Each row of a before or after table is a point. The points were changed in one or more steps. Then noise was added and the rows were shuffled. The steps act on how far a point lies along the listed directions, d1 being the first. What was done? A step turns or swaps two directions, mirrors them in a line or flattens them onto one, adds a multiple of one to another, or multiplies one. Angles are multiples of 10 degrees, from the lower direction toward the higher: turns from -170 to 170, lines from 10 to 170 but not 90. Use the fewest steps. Two steps may share a direction if one is a turn and the other turns, adds or multiplies; they go together, in the order done. Otherwise the lowest direction goes first.

Directions:
(1): [11 50]
(2): [ 50 -11]
Before (10 x 2):
[[-39 -41]
 [-69  13]
 [ 13 -39]
 [-49 -24]
 [-13  44]
 [-33  -9]
 [ -6   1]
 [  3 -21]
 [ 57 -35]
 [-33  34]]
After (10 x 2):
[[-69 -14]
 [-13 -22]
 [ 26 -24]
 [ 66 -17]
 [ 16 -69]
 [ 44  25]
 [ 33  46]
 [  6  -2]
 [-32 -41]
 [ 33 -54]]
Steps: multiply d1 by 1.3; multiply d2 by -1

Directions:
(1): [ -7   4  25  -7 -55 -63]
(2): [-38 -50  54  24   1  20]
Before (10 x 6):
[[  2   8   8 -12 -29 -32]
 [ -4  -2   2   2  11  12]
 [-11 -13  15  11  -7  -6]
 [ -3   0  -3   5   8   7]
 [-11 -11  23   7  -1   1]
 [ -4  -3   5   4   3  -3]
 [ -1 -17  12   1 -15 -13]
 [  1  -9  -6   3  10  15]
 [  7   6  -7  -9   0  -7]
 [ -1  -1   6  -3 -17 -10]]
After (10 x 6):
[[ -7  10  36 -18 -85 -95]
 [ -3  -2   5   3   2  -7]
 [ -3 -13  22  -4 -42 -45]
 [ -8  -6  22   4 -10 -10]
 [  5  -9 -18   7  34  42]
 [ -4   1  17  -6 -41 -37]
 [ -2   0 -10   7  21  23]
 [-10  -8  18   7 -23 -24]
 [  5   4  -2  -8  -4 -11]
 [ -1  -2  -8   4  30  32]]
Steps: multiply d1 by 3; multiply d2 by 0.7

Directions:
(1): [-29  33  44  81  15 -18  11  -2  24]
(2): [ 46  35  18  13  42  14 -18   4 -75]
(3): [ 38 -59 -14  31   7 -62  33  18 -17]
(4): [ 25  41 -66  33 -44 -14 -12 -41  -1]
Before (14 x 9):
[[  5  10  27  34  16  -5   2   7  -5]
 [-18  69   7  65 -14  39 -13 -21  16]
 [ -1 -44   1  23   0 -30  35  20  -2]
 [-13 -29 -23   3 -14 -30  19  -3  29]
 [ 13  12  17  22  24  -2 -16   9 -49]
 [  5 -13 -13  45 -15 -32   6  19  37]
 [  7  -5  16  -2  27 -13 -13   4 -19]
 [  4  21  35  37  43  23  -3 -13 -15]
 [  4 -19  -6  -2  20 -16  -8  17 -30]
 [-48  80 -27  35 -37  32 -26 -38  50]
 [-14 -20  15  23  24 -22   8  10  -7]
 [-30  28  49  32  22  32  -6  23  -6]
 [ -5 -20 -18 -19  -7 -30  10  -5  17]
 [-39  37 -14  70 -43  -2   8 -55  62]]
After (14 x 9):
[[ -5  -9   1 -14   9  -9 -16  -4   2]
 [ 23 -36 -11  18  16 -16  18 -11  -2]
 [ 24 -27 -11  -3  -1 -14   7   8  -8]
 [  6 -45   6  30   7 -26  27  33  -7]
 [ -4 -34 -12 -29  10  -6  -3   8 -12]
 [ 46 -23 -26  74  -8 -38  28   4 -20]
 [ 35 -22 -30 -22  -9  -4 -14  21  -4]
 [ 27   4 -23  96   5 -58  20  -3 -13]
 [ -4  -5  -8 -31   4   8  -5  -3  -3]
 [-19   0 -15 -24   3  10 -20   4  -5]
 [  3  -9 -17   2  -9  -6 -14   0 -17]
 [-12  12   0 -28   8   0  -6  -7   2]
 [ 47 -33 -29  44  -4 -41  25 -21 -26]
 [ -4 -26 -14 -52  -7  26   3  14 -17]]
Steps: turn d1 and d3 by 110 degrees; flatten d2 and d4 onto the line at 70 degrees

Directions:
(1): [-62  21 -24 -39   4   0   9 -29  19  62 -62  15]
(2): [  2  35 -31 -14 -16 -54 -12 -62  15  15  67 -34]
Before (14 x 12):
[[ 48 -14  11  28 -11  18   8  10  -2 -40  27   3]
 [-16  61 -34 -32 -16 -41  -5 -71  21  47  30 -28]
 [-26   9 -33 -24  -9 -26 -12 -31  23  23  23  -7]
 [  7 -12  -2  -7   5  -4   2   0   2  -6  32   0]
 [ 20 -12   1   2 -10   3   6  11  -7 -21  27   0]
 [ 25 -17  14  -2   5  12 -19  34 -26 -29  26  -5]
 [-23  -5  -8 -13   8  -1  -3   1  -7   8 -12  16]
 [-34   0  -8  -3   6 -20  -2 -11   9  33 -27  -6]
 [-34   1  -1  -6  17   8  18 -13   6  26 -43  17]
 [-20   1  -4 -11 -21   0  28   3  11   7  -6 -10]
 [-16  52 -51 -31 -32 -80 -15 -92  34  25  95 -62]
 [-37   8  -9 -26  31   1   1   5  -5  32 -30  10]
 [ 17  -5  10  20   2   1  16 -21   5 -19   2  -7]
 [-18  23 -21  -7  -7 -34 -12 -30  11  18  41 -18]]
After (14 x 12):
[[ 12   2   5  14   1  -7  16 -30   8 -10   4  -7]
 [-88  52 -59 -65 -16 -44   4 -84  45  85 -20 -23]
 [-52  48 -25 -43  -5  -5   8 -44  22  70 -50   4]
 [-31 -12   6   7  13  -1   2  13   0  23 -45   6]
 [-16 -13   0  -6   9   8  -2  15 -10  -4 -13  19]
 [ -3  -5 -10 -15   4  -7   1  -9   8   5  29   1]
 [ 42   5  -6  15 -18  -8   4 -24   8 -26  53 -12]
 [ 20  -1   0  -8   0 -12 -24   7 -19 -20  52 -17]
 [-21 -10   6 -10  37  19   0  33 -15  11 -35  16]
 [ 12   1 -12  -5 -15  -9   6  -9  -2 -10  36  -8]
 [-18  -6   1  -6 -20  11  30  15   8   2 -14  -8]
 [-44   0 -28 -29  -1  -4  -6 -12  23  34 -21  12]
 [-45  23 -22 -18   0 -18  -7 -22  13  40  -4  -3]
 [-15 -16  16  11  19  25  20  15  -5   1 -41  23]]
Steps: turn d1 and d2 by -50 degrees

Directions:
(1): [-25 -10   7 -31 -20  -6 -26  19  71 -61  -4 -20  74  24  -6  -4 -30 -40
 -37 -60]
(2): [-50 -33  10 -34   1  33  65 -13  14  45  23  18 -29  37 -45  41 -41  40
   5 -58]
(3): [-56 -32  20  39  28 -36  68  27  15 -34  25 -43   7   5  49  23  54 -14
  50   4]
(4): [-25 -10 -49 -23  44 -50   4 -21  18   7 -74  18   4  78 -41 -19  43   2
  -7  36]
Before (12 x 20):
[[ 28  20 -23   5  -5  16 -39 -18 -21   3 -24   2  -2   5 -11 -17  19  -5
  -14  23]
 [ 15   8   7  25  16  -2  -8   8 -20  15  -3  -7 -24 -19   8  -4  16  11
   15  47]
 [ 16   0 -12   7  20  -9   7 -11 -16  18 -10   7 -24 -15  23   1  25  -3
   20  30]
 [ -3 -18  -3  14  20  -6  55 -10 -24  38  12  -2 -16  11   3  25  11  23
   20   6]
 [ 42  19   4  -8 -18  16 -42  -6 -13   1 -11  14   1 -22 -11 -12 -29  -3
  -32  14]
 [  4   0  -1   0   4 -23  -8   4  29 -38 -18 -17  30  10  10 -23   3 -29
   -3  13]
 [  1 -14  29   9 -32  60  38  12 -21  32  81   3 -35 -49   2  36 -57  42
   23 -52]
 [-30  -7   4  -9   7  -7  42   3  -5  26  27   1 -41   9  -6  24  -9  29
   13 -18]
 [ 55  30  10  18 -32  32 -35 -10 -26  30  13  24 -37 -53  12 -13 -26  27
    2   7]
 [-10   7  -7   3  14 -22   2  -4 -13  -8 -15  -9  12  20  18 -20  16 -30
   -2  21]
 [  0 -12  11   6   8 -15 -15   3  20 -14  -6   6  16 -17  26  -2  17 -24
  -16  -6]
 [ -6 -15   3  14  22  -6  13   7 -11  14 -14  10 -29  -2  -9   0  36  11
   14  15]]
After (12 x 20):
[[  6 -13  14  14  -1  14  44   4 -18  27  37  -8  -5 -17  13  30 -16  14
   12 -19]
 [  0 -11   2   4  19 -24 -14  -6  15  -8 -19  12   8  -6  18  -7  27 -20
  -15   6]
 [  0  12  -3  12   9 -10   4  -6 -31   4  -7  -6  -5   4  23 -17  14 -21
    5  27]
 [ 34  19  20   5 -44  28 -45   9  24 -17  16   4  11 -43  17 -11 -41  -2
  -15 -38]
 [ 28  13   4  -6 -14   6 -36  -2   1 -11 -14   7  13 -11 -10 -12 -21  -8
  -29  10]
 [  5 -10  19  19   2  15   6  15 -17   9  12   5 -29 -32   4   5  16   9
   13  -1]
 [ 19   8  25  26  -7  13 -17  20  -8  -4  21 -17  -5 -39  21   1  -7  -1
    6  19]
 [ 22   4   7   8  -4  10  -1   0 -14   8  18  -3 -16 -43  36   7   2  -8
   14   6]
 [ 28  20 -11  15 -13  25 -32 -11 -26   2  -7  -5  -5 -11   4 -12  17  -4
   -7  19]
 [-29  -3  14 -13  -3   4  33   9   5  15  37  -1 -29  -1  -3  23 -25  22
    6 -35]
 [-31 -27  21 -29 -34  37  17  22  49 -20  54 -10  34  -2 -18  26 -71   5
  -11 -96]
 [ 10   3 -13   4  17 -29  -1  -9   9 -15 -31  -6   7  18   3 -24  19 -13
    6  41]]
Steps: turn d1 and d4 by 70 degrees; multiply d3 by 0.7
